Each row is a point. A path goes straight from each point to the next, and from the last back to the first. The post is the endless flat space through its rows: a point in 2 columns, a line in 3, a plane in 4, and so on, so that a path can go around it. How many times does the path go around the post? Going back the other way cancels.

Post:
0,12
Path (21 x 2):
-73,-8
-3,44
14,38
-49,7
-59,-37
56,-8
44,39
-13,47
-33,3
-21,-36
17,-2
-32,-24
-66,18
24,54
22,17
8,-24
-24,1
-21,51
16,29
41,15
-16,-16
Times around: 1

Post:
-27,41,19
11,-30,1
Path:
50,-75,2
-5,5,32
-64,21,43
-31,-6,-23
28,42,-14
-16,83,41
51,-17,7
26,-30,28
-35,-20,28
-16,-31,-12
-12,8,-17
-8,51,19
53,-71,36
-24,-14,18
17,-36,46
-15,-20,16
-14,-39,-28
-4,29,-35
33,19,40
8,-15,23
24,-15,33
1,-23,30
-15,-76,-25
7,-28,-23
18,33,3
13,51,71
14,-46,42
Times around: 4

Post:
-12,1,23,-13
7,-35,-6,45
-7,47,23,-42
Path (25 x 4):
63,-11,-6,18
41,-9,-42,38
54,-15,33,13
-25,37,27,25
-31,-9,-6,17
-12,1,3,-44
1,41,52,-71
-1,-41,25,-38
32,3,-37,-3
52,-63,17,27
15,30,39,9
-20,-13,8,19
-9,-4,-28,-11
-33,-7,-10,-23
-46,-51,25,37
13,-39,-46,73
56,14,14,-50
26,-11,28,4
-14,44,26,4
-54,52,-9,-25
-2,12,-45,38
-99,8,38,-45
36,-4,-50,44
44,-26,18,-28
26,28,18,3
Times around: 3

Post, 5 rows:
6,61,9,-7,-8,-5
18,-31,-17,20,6,15
-30,30,-4,-19,-4,9
-18,-81,18,-13,51,-6
12,-15,-21,-21,22,18
Path:
-11,-26,-43,27,-26,2
-28,29,-51,-29,5,10
-31,34,12,48,-9,-23
14,-45,-33,8,15,-24
19,40,44,-9,4,-31
-32,-13,44,-26,21,2
9,12,7,25,27,23
12,-49,4,79,14,-48
-6,-40,-20,-15,-23,6
12,-4,34,30,-14,-4
6,96,26,27,-21,-2
-7,-18,-66,13,24,27
-31,-25,10,-36,26,-17
-29,-63,-56,-69,17,59
-28,14,72,-50,23,12
21,-29,28,37,27,-16
-20,-29,41,13,30,-56
-52,-54,17,-14,45,-51
-38,-16,-72,-47,49,73
6,35,8,-76,13,42
-36,-41,13,-77,21,25
-27,-31,-24,15,0,-6
-8,-16,-6,-45,89,-11
6,-6,-16,5,-1,47
-36,19,23,-46,3,3
Times around: 1
